Every row gives one point. The ring and each string are closed loops that go straight from each point to the next, and from the last back to the first. Before rounding, they use only three directions, however many columns there are. How many times does the string pass through the ring? Passing back the other way cancels.
In the rows, zero is written as 128.

Ring, 7 rows:
[[130 144 135 178]
 [147 164  97 144]
 [147 144  87  92]
 [142  98 110  72]
 [122  80 137  82]
 [104 100 148 108]
 [105 126 149 150]]
String, 26 rows:
[[ 87 135 144 125]
 [109 139 128 126]
 [122 123 136 139]
 [128 109 157 177]
 [131 119 167 218]
 [130 147 146 207]
 [123 165 119 164]
 [122 149 113 125]
 [140 137 120 147]
 [137 130 120 133]
 [160 146 104 153]
 [165 167  81 137]
 [145 198  58 100]
 [143 173  70  89]
 [128 158  89  91]
 [135 128 111 106]
 [147 101 120 108]
 [153  82 118  84]
 [149  66 118  55]
 [136  68 125  54]
 [114 118 116  75]
 [117 115 124  92]
 [123 109 130 107]
 [126  68 156 114]
 [104  69 169 113]
 [ 79 106 164 116]]
Times through: 4
String (21 x 4):
[[165 127  87  95]
 [159 126  77  62]
 [132 136  88  62]
 [126 125  98  60]
 [151  43 131  53]
 [143  53 144  88]
 [124 109 128 103]
 [103 115 130  87]
 [ 90  98 152  93]
 [102  82 169 127]
 [120 100 151 139]
 [114 135 129 129]
 [131 108 146 154]
 [131 116 160 197]
 [127 152 140 198]
 [127 168 119 173]
 [160 153 123 208]
 [157 130 120 165]
 [136 132 116 128]
 [126 175  88 110]
 [152 178  65  97]]
Times through: 2

Ring (8 x 6):
[[124 162  85 141 126  81]
 [112 152  77 144 113  76]
 [106 132  87 161  94  94]
 [122 113 111 184  90 120]
 [147 109 139 200 100 150]
 [152 129 149 191 114 163]
 [146 156 136 167 128 150]
 [138 168 109 148 135 113]]
String (26 x 6):
[[129 163 122 156 121 139]
 [141 149 117 164 124 121]
 [121 166 111 149 120 126]
 [134 180 100 136 141 101]
 [153 166  90 144 150  72]
 [143 154  90 151 135  78]
 [130 167  65 131 138  46]
 [ 98 169  84 133 110  96]
 [112 153  96 151 109 106]
 [128 136  87 160 114  80]
 [100 139  66 147  99  64]
 [ 83 144  74 145  87  87]
 [ 97 138  90 157  90 105]
 [ 99 117  90 171  80 100]
 [134  95 105 195  91 101]
 [142 120 115 183 109 115]
 [122 140 114 167 105 128]
 [119 123 128 183  90 150]
 [166  84 152 224  98 156]
 [171  93 155 219 107 158]
 [167 105 164 215 108 177]
 [136 137 141 181 108 162]
 [136 139 121 172 114 130]
 [168 130 146 191 128 149]
 [161 150 152 179 132 165]
 [141 171 142 159 131 165]]
Times through: 1

Ring (6 x 8):
[[109 122 156 114 112 152 141 168]
 [136  84 153 123 160 167 154 139]
 [152  85 130 139 164 151 140 116]
 [146 112 113 145 133 128 118 116]
 [102 149 114 142  80 110  95 151]
 [ 76 156 135 128  64 120 102 181]]
String, 27 rows:
[[ 37 169 130 137  37 108  77 201]
 [ 71 170 126 131  48 108  90 182]
 [143 147 125 123  98 124 127 138]
 [ 96 139 135 129  89 129 113 165]
 [ 38 147 147 131  60 128  95 205]
 [ 33 160 158 118  45 131 102 220]
 [123 146 147 110  93 138 138 163]
 [135 132 149 111 111 146 146 153]
 [130 114 163 106 128 163 159 160]
 [ 88  83 177 116 144 180 153 180]
 [ 99  98 152 129 132 157 133 162]
 [154 115 135 123 134 144 144 129]
 [179  92 144 118 167 161 166 114]
 [137  62 159 127 182 179 161 135]
 [100  55 164 134 176 182 148 155]
 [121 101 143 130 137 152 136 145]
 [167 109 137 120 145 149 153 122]
 [158  89 154 116 163 168 166 131]
 [113  76 176 113 160 184 165 164]
 [ 87 101 162 122 125 162 137 176]
 [114 119 146 122 116 146 134 158]
 [142 135 140 115 111 139 141 145]
 [109 154 146 111  80 133 130 172]
 [ 56 170 148 117  43 123 104 205]
 [115 159 131 120  76 121 118 160]
 [102 129 135 131 101 133 116 159]
 [ 36 148 137 139  58 121  84 200]]
Times through: 1
String, 28 rows:
[[163 137 109 135 115 118 122 114]
 [161 122 100 148 128 117 113 103]
 [148  98 108 154 148 129 115 107]
 [122  95 126 145 142 141 120 131]
 [123 106 133 137 132 142 126 139]
 [121  73 135 147 164 156 129 130]
 [149  65 134 144 183 161 143 113]
 [178  68 130 138 190 160 154  97]
 [150  59 134 145 189 163 144 110]
 [121  76 135 146 161 155 129 131]
 [132 108 131 135 133 141 129 134]
 [160 115 123 132 137 136 135 118]
 [118 110 127 141 126 136 118 139]
 [115 113 112 152 121 124 102 131]
 [ 94 129 106 158  97 111  84 143]
 [ 87 135 118 147  89 117  92 156]
 [130 128 129 130 113 132 125 140]
 [142 154 116 128  90 114 117 135]
 [ 85 175 117 134  48 101  88 170]
 [ 74 178 122 131  41 103  87 181]
 [ 97 171 124 126  57 110 102 169]
 [ 46 175 131 132  34 107  82 200]
 [ 39 159 134 136  47 115  83 200]
 [ 88 131 135 134  94 131 109 166]
 [ 56 145 131 140  68 120  89 184]
 [ 39 159 121 148  47 105  69 191]
 [ 69 133 127 145  84 122  92 171]
 [119 129 125 135 107 127 115 143]]
Times through: 2

Ring:
[[170 181  86 103  72 134 143 118 122 152 136]
 [127 201 105  84  99 122 155 136 110 143 133]
 [ 72 189 145  83 133 107 155 148 107 118 129]
 [ 64 156 165 104 152 103 139 150 117 100 117]
 [101 132 152 129 154 109 119 146 130 100 100]
 [163 117 119 150 134 122 102 134 144 115  91]
 [194 119  99 152 104 133 103 120 146 129 103]
 [191 153  85 124  67 138 128 109 133 148 132]]
String:
[[101 225 111  67 126 113 164 156 101 141 123]
 [ 49 217 147  60 132 104 173 155  95 122 139]
 [ 22 197 173  66 136  99 171 150  96 106 145]
 [ 32 194 168  74 160  96 161 163 101 104 124]
 [104 177 130 101 155 109 136 159 118 119  99]
 [111 156 135 112 122 116 135 136 123 117 121]
 [ 81 143 160 111 114 112 140 127 120 105 138]
 [ 47 127 189 121 171  97 126 152 124  81 108]
 [116 131 143 137 183 106 107 162 136 100  73]
 [158 144 110 135 154 118 109 152 137 121  79]
 [154 136 117 137 141 119 110 143 137 119  90]
 [196 113  99 164 158 124  86 148 153 120  61]
 [203  97 103 173 137 128  83 132 157 118  73]
 [138 113 137 141  98 124 117 113 138 112 128]
 [140 139 124 126 103 124 126 122 131 122 124]
 [178 146  97 132 109 129 117 129 136 135 105]
 [244 128  62 155  79 145 100 111 150 151 102]
 [238 129  66 148  50 149 110  96 146 154 126]
 [152 140 116 123  62 133 134 101 129 132 150]
 [141 152 118 116  87 127 135 117 126 130 136]
 [193 175  74 116  97 133 128 131 130 152 109]
 [218 204  45  99  63 143 142 122 123 176 125]
 [153 198  90  86  59 133 158 115 113 156 153]
 [112 184 122  87  74 124 159 117 111 136 157]
 [133 165 117 109 108 122 137 132 123 129 123]
 [147 200  92  93 121 122 144 149 116 145 109]]
Times through: 2

Ring, 7 rows:
[[163  91  53 187 115 108 134  97 152 165 132 136]
 [144  84  70 172 101 111 107 117 173 161 107 132]
 [136  89 102 143  86 118  95 137 188 139  99 115]
 [161 106 144 100  74 122 108 146 184 106 128  86]
 [172 120 148  96  80 124 131 139 170  90 146  78]
 [168 135 113 132 107 128 167 117 144  86 156  89]
 [168 117  70 171 120 117 163  98 138 128 150 117]]
String:
[[141 137  89 158 120 134 170 114 142  87 136 101]
 [169 138  78 165 127 126 188  96 125  99 164 105]
 [185 124  87 154 116 117 172  98 133 116 168 106]
 [173 112 100 142 102 117 143 114 154 122 148 105]
 [143 131 106 140 107 133 154 125 154  88 132  95]
 [159 151 131 117 106 138 176 127 144  57 156  74]
 [186 140 152  92  89 129 162 130 151  68 171  67]
 [200 110 140 100  80 113 133 126 163 113 166  85]
 [160 111 113 131  93 121 130 127 166 114 133  99]
 [145 119 145 102  80 131 118 150 181  86 121  81]
 [150 105 156  89  66 125  96 157 195  99 116  81]
 [169  85 147  95  61 112  81 150 198 132 121  93]
 [167  80 137 104  63 109  77 147 198 143 117 100]
 [114 100 138 111  72 131  82 164 206 104  81  93]
 [123 108 122 125  85 130 105 149 188 103  97  97]
 [160 104 107 136  93 118 123 126 169 125 129 105]
 [179  85 134 106  69 108  92 138 188 141 131  99]
 [162  98 165  79  59 120  87 159 199 107 121  79]
 [144 120 150  97  78 132 117 153 183  83 120  78]
 [154 117 125 120  90 126 130 135 169  99 131  91]
 [157 118 118 126  94 125 135 130 164 103 135  94]
 [139 135 123 125 101 137 149 135 161  74 129  85]
 [152 161 135 114 109 144 184 130 141  42 156  68]
 [195 133 111 130 108 120 176 105 133  98 180  90]
 [185 111  98 142 102 113 148 108 149 127 158 106]
 [152 120  98 147 106 125 146 120 155 107 134 103]]
Times through: 2
String:
[[196 110 141  99  79 114 130 128 165 112 162  85]
 [193 128 156  86  81 123 146 133 159  83 169  70]
 [162 152 155  93  94 140 167 139 153  46 157  62]
 [149 151 135 114 103 141 170 133 150  53 146  72]
 [176 152 130 115 107 134 185 119 136  62 172  74]
 [191 126 109 132 105 118 166 108 140 106 172  94]
 [178 108 100 141 100 114 141 113 154 128 150 106]
 [150 117  99 145 104 125 141 122 159 110 130 104]
 [137 136  83 164 122 134 169 114 143  91 132 104]
 [171 121  58 184 129 118 176  89 128 129 157 122]
 [190 103  46 191 126 104 165  79 128 162 164 135]
 [194  91  65 172 110 100 141  91 145 169 158 130]
 [151 110  93 151 103 121 135 120 161 121 128 109]
 [141 109  75 169 112 122 137 115 158 128 119 119]
 [147  86  37 204 121 109 128  96 155 174 115 147]
 [174  61  32 204 111  92 108  89 160 213 124 159]
 [165  72  58 180 102 100 106 104 168 186 121 142]
 [161  96  91 151  97 113 121 118 167 142 128 116]
 [174  80  86 153  91 103 106 115 171 167 130 125]
 [149  73  86 156  87 107  87 127 187 168 103 129]
 [118  85  99 147  85 121  83 144 197 140  81 118]
 [113  99 112 136  86 129  94 150 194 115  83 106]
 [142 109 108 137  94 124 121 133 173 114 116 103]
 [172  95 111 130  86 112 114 125 172 137 135 107]
 [179  86 137 103  68 109  92 139 188 138 132  97]
 [167  98 161  82  61 118  91 155 195 110 126  81]
 [147 117 152  94  75 130 113 153 185  85 121  78]
 [148 119 130 116  88 128 127 140 173  94 126  88]
 [170 109 120 123  89 118 128 128 167 116 140  96]]
Times through: 0

Ring:
[[112  92 116 171 145 146 123 127 163 137 178 128 167 124]
 [128  54 110 157 154 154 130 124 219 186 181  97 219 161]
 [127  93 145 115 140 161 110 118 180 163 147 120 184 155]
 [114 158 178  90 120 158  89 114 103 107 116 162 112 124]
 [116 189 180  83 117 136  98 108  75  95 105 171  77 122]
 [119 176 161 103 125 124 114 109  91 108 119 159  87 127]
 [108 143 135 151 133 132 118 121 109 103 154 154 111 108]]
String:
[[107 164 168 111 121 150  94 117  88  91 126 169  98 108]
 [102 222 200  76 105 143  79 110  27  52  92 201  37  93]
 [116 158 160 109 126 139 107 113 105 111 127 156 107 125]
 [129 135 145 110 136 130 123 110 142 146 133 132 135 151]
 [126 170 149 107 131 113 127 106 106 124 123 147  95 140]
 [106 189 156 126 122 121 111 114  62  76 129 177  62  99]
 [105 164 154 132 125 138 104 119  85  87 138 169  91 101]
 [121 128 142 125 136 140 117 116 139 134 144 137 139 137]
 [124 140 135 128 138 121 130 112 132 136 143 136 124 140]
 [117 174 146 123 129 114 124 111  90 105 131 157  83 121]
 [102 197 168 117 117 130 100 115  50  65 121 186  55  92]
 [126 193 166  85 124 112 120 102  84 113 105 158  74 138]
 [132 183 171  72 124 119 118 100 101 129 100 149  91 152]
 [105 237 210  60 101 139  77 106  17  51  79 205  25  97]
 [102 189 186  96 112 152  82 116  59  69 112 187  71  97]
 [117 137 155 115 130 147 106 116 126 123 135 147 130 130]
 [126 129 163  93 130 154 103 112 145 143 126 137 148 149]
 [119 127 173  91 126 170  88 116 138 131 125 146 149 138]
 [108 137 170 110 123 169  85 121 115 105 133 160 130 115]
 [118 125 150 120 133 150 107 118 138 130 142 141 143 133]
 [131 103 144 111 140 150 116 114 175 165 142 119 174 160]
 [128 112 164  90 132 165  99 114 164 156 128 129 169 157]
 [108 164 189  85 115 168  76 116  90  92 112 173 106 114]
 [105 175 184  95 115 157  82 116  75  81 114 178  88 105]]
Times through: 4

Ring (9 x 14):
[[ 72 114 131 137 126  89  90 184  76 169 125 139 125  67]
 [ 94 112 135 130 108 101 123 159 108 170 141 140 126  78]
 [132 121 149 120  85 116 155 127 151 148 142 141 127 106]
 [174 129 158 112  69 132 180  97 188 115 125 142 127 147]
 [183 129 157 113  71 134 178  95 190 102 111 142 126 161]
 [177 135 157 116  83 129 154 109 172  87  88 141 125 167]
 [163 144 163 116  88 119 133 124 156  88  86 140 126 153]
 [127 145 160 121 102 103 105 152 122 111  97 139 126 118]
 [ 89 128 143 131 120  91  89 177  87 147 112 139 125  83]]
String, 31 rows:
[[124 129 149 124 101 107 123 146 127 131 114 140 126 111]
 [ 95 109 127 137 123 100 106 168  94 152 110 139 124  95]
 [ 42  98 112 149 150  80  68 209  40 189 120 137 124  50]
 [ 31  94 109 151 152  76  66 214  33 202 130 137 124  37]
 [ 57  94 111 147 140  89  89 193  60 187 125 138 124  61]
 [103 111 131 133 115 104 117 159 106 153 118 140 125  97]
 [113 126 148 124  98 105 128 148 125 150 134 140 126  93]
 [124 133 158 118  87 108 139 137 141 145 140 141 127  97]
 [120 118 140 127 103 110 131 144 126 142 120 140 125 108]
 [105 102 126 133 111 108 132 151 114 163 130 140 125  95]
 [131 114 144 121  84 118 164 123 154 158 152 142 127 102]
 [166 134 167 107  59 128 187  97 193 133 153 143 128 125]
 [175 141 171 105  58 129 183  94 197 117 140 143 128 137]
 [180 144 174 104  58 130 181  93 198 108 132 142 128 144]
 [216 150 185  95  36 145 214  62 239  90 135 144 129 170]
 [206 132 165 105  54 145 205  72 220  96 121 143 127 174]
 [164 115 142 122  87 130 167 109 168 115 107 142 125 152]
 [153 124 148 120  89 122 151 121 156 116 108 141 126 139]
 [183 145 171 108  67 129 168  99 190  92 109 142 127 158]
 [208 146 173 105  61 140 181  82 209  71  94 142 126 186]
 [208 137 161 111  72 141 174  86 200  64  74 142 125 199]
 [162 119 139 126 100 126 143 122 151  96  77 140 124 165]
 [140 120 140 127 104 116 131 136 134 115  92 140 124 139]
 [147 133 154 120  93 116 135 130 146 110 101 140 126 135]
 [172 158 177 108  75 120 140 116 170  83  95 141 127 152]
 [183 177 192 102  72 117 127 117 173  58  78 140 127 163]
 [135 143 157 122 104 107 107 148 125 102  85 139 125 131]
 [109 116 133 134 120 104 106 161 102 134  97 139 124 112]
 [130 130 150 123  99 110 127 142 132 126 110 140 126 118]
 [130 153 170 116  93 102 112 147 131 114 109 140 127 111]
 [123 145 163 119  96 102 112 150 126 123 114 140 127 106]]
Times through: 2
String (24 x 14):
[[142 128 151 120  90 117 144 128 149 125 117 141 126 125]
 [193 146 177 102  52 135 191  83 211 100 130 143 128 155]
 [224 148 184  94  33 149 222  55 247  88 135 144 129 177]
 [185 126 158 110  63 138 194  86 201 112 128 143 127 156]
 [129 110 134 129 103 116 141 136 133 139 115 141 125 121]
 [145 127 152 119  86 119 152 123 155 128 124 141 126 125]
 [157 138 167 109  67 122 169 109 178 129 143 142 128 121]
 [116 117 147 121  86 110 155 134 143 170 163 141 127  83]
 [ 70  93 115 142 128  96 111 176  81 190 140 139 125  65]
 [ 97 107 127 136 119 102 114 163 100 157 118 139 125  94]
 [105 128 148 126 105 100 113 158 112 148 126 140 126  89]
 [ 71 131 145 131 121  83  80 188  76 164 128 138 126  60]
 [ 59 120 132 139 137  80  66 201  55 166 114 138 125  60]
 [ 76 114 128 139 133  90  82 187  70 157 106 138 124  80]
 [106 116 135 132 116 103 111 160 105 142 109 139 125 103]
 [120 140 158 121  99 102 114 151 123 129 115 140 126 104]
 [ 73 137 150 130 123  82  72 191  73 154 119 138 126  64]
 [ 40 109 121 145 147  76  61 212  39 186 122 137 124  44]
 [ 80 105 123 139 128  95  99 177  81 167 119 139 124  79]
 [110 121 142 128 106 104 122 153 117 147 123 140 126  98]
 [123 133 157 118  88 108 137 139 139 145 139 141 127  96]
 [128 128 158 115  76 113 160 126 156 159 162 142 128  90]
 [149 125 156 113  70 123 177 109 176 146 154 142 128 113]
 [138 112 139 124  92 120 156 125 149 140 127 141 126 122]]
Times through: 5

Ring, 6 rows:
[[172  83 119 132 132 137 142 110 162 129 143 120 168 154]
 [138  73  98 113 105 129 160 105 136 118 153 125 159 135]
 [ 78 135  90  99  99 116 160 115  77  97 151 126  99 106]
 [ 84 200 123 113 141 120 126 131  69 103 119 118  70 110]
 [138 188 150 133 173 133 106 132 115 124 103 113 102 138]
 [177 137 145 145 168 139 115 123 156 132 119 113 143 158]]
String, 31 rows:
[[200 103 141 150 163 143 122 116 182 138 129 114 170 170]
 [177  98 132 135 148 140 130 114 163 135 128 117 165 157]
 [152 117 124 128 139 133 135 116 140 124 132 119 143 144]
 [150 121 118 134 137 130 138 117 138 117 144 118 135 145]
 [171 100 118 141 138 134 139 114 159 122 149 118 154 156]
 [211  63 128 149 145 144 136 108 198 139 145 117 193 175]
 [187  86 133 136 147 142 132 111 174 138 129 117 176 162]
 [161 111 131 128 145 137 131 116 148 131 125 118 152 148]
 [144 138 125 132 144 130 131 121 130 118 133 117 125 141]
 [172 143 141 147 165 137 117 124 152 127 125 113 135 157]
 [196 165 165 161 196 144  95 131 167 138 106 108 136 170]
 [188 164 171 149 195 146  93 130 160 145  90 109 140 163]
 [152 159 149 132 168 137 112 126 131 131 105 114 125 144]
 [129 161 131 126 149 129 124 125 113 117 121 117 110 133]
 [115 189 133 127 155 126 119 131  97 111 117 116  88 127]
 [119 163 127 121 144 127 127 125 105 115 122 118 105 128]
 [109 176 131 116 147 127 124 127  93 115 114 118  96 122]
 [ 78 211 130 109 146 121 121 134  62 105 108 118  64 106]
 [ 53 234 118 108 138 112 126 138  39  89 121 119  36  95]
 [ 75 204 115 113 135 116 131 132  62  95 128 119  61 106]
 [112 158 119 119 135 125 134 123 100 110 131 119 103 124]
 [118 152 125 116 139 128 131 122 105 117 121 119 113 126]
 [ 79 218 134 110 152 122 117 135  62 107 103 117  62 107]
 [ 76 249 142 117 165 120 106 142  54 103  98 114  43 107]
 [103 212 137 126 160 124 113 136  83 108 112 115  71 121]
 [122 169 128 126 148 127 125 127 106 113 124 117 102 130]
 [134 152 131 125 148 131 126 123 118 120 121 117 118 135]
 [149 146 140 129 157 135 120 123 131 128 114 116 129 142]
 [139 151 130 131 149 130 126 124 123 119 126 117 118 139]
 [164 150 141 144 164 135 117 125 144 125 123 113 128 152]
 [198 130 148 158 175 142 112 123 176 135 125 111 153 171]]
Times through: 1
String, 30 rows:
[[130  73  90 112  97 126 166 104 130 112 163 126 153 132]
 [121 113 103 115 115 125 151 113 116 111 147 123 130 128]
 [121 114 107 113 117 126 149 113 115 114 142 123 131 128]
 [108  91  93  99  97 124 163 107 108 112 148 127 139 119]
 [ 90 106  88  96  92 120 165 109  91 104 151 128 122 110]
 [111 127 109 109 119 125 146 116 104 112 136 123 120 122]
 [118 139 115 117 129 126 139 119 108 113 134 121 116 126]
 [ 77 165  99 107 113 115 148 123  71  94 145 123  81 106]
 [ 35 200  89  96 104 105 152 128  31  78 147 125  43  85]
 [ 42 206 102  95 115 110 142 130  35  87 131 123  47  88]
 [ 88 177 119 107 133 122 133 126  76 107 120 120  86 111]
 [120 148 121 119 136 127 134 122 108 114 129 119 113 128]
 [107 173 120 121 139 123 131 127  93 106 130 119  92 122]
 [ 86 235 138 121 162 121 110 140  65 103 106 115  52 112]
 [107 232 154 126 178 128  99 141  81 115  92 112  66 122]
 [137 183 154 127 173 136 105 131 115 129  94 113 108 136]
 [137 158 137 126 155 133 120 125 119 123 114 116 117 137]
 [132 154 129 127 147 130 126 124 117 118 124 117 115 135]
 [145 183 144 141 170 132 110 132 122 119 116 113 103 143]
 [173 174 158 151 186 139 100 132 146 131 106 110 122 157]
 [146 158 133 138 156 131 121 126 128 118 127 115 115 143]
 [139 137 126 126 142 131 131 120 125 120 128 118 126 137]
 [185 110 144 138 161 143 120 117 167 140 116 115 164 160]
 [204 101 143 152 164 144 121 116 185 139 128 114 172 172]
 [204  89 131 154 154 141 130 114 188 133 144 115 174 173]
 [161 109 119 136 137 133 138 115 149 121 144 118 147 150]
 [135 129 120 123 135 130 137 118 124 118 133 119 129 136]
 [159  88 119 123 129 136 143 110 150 129 136 121 163 146]
 [173  42 107 120 113 138 157 100 170 133 148 124 193 152]
 [160  31  93 113  96 134 169  96 161 126 161 127 191 145]]
Times through: 0
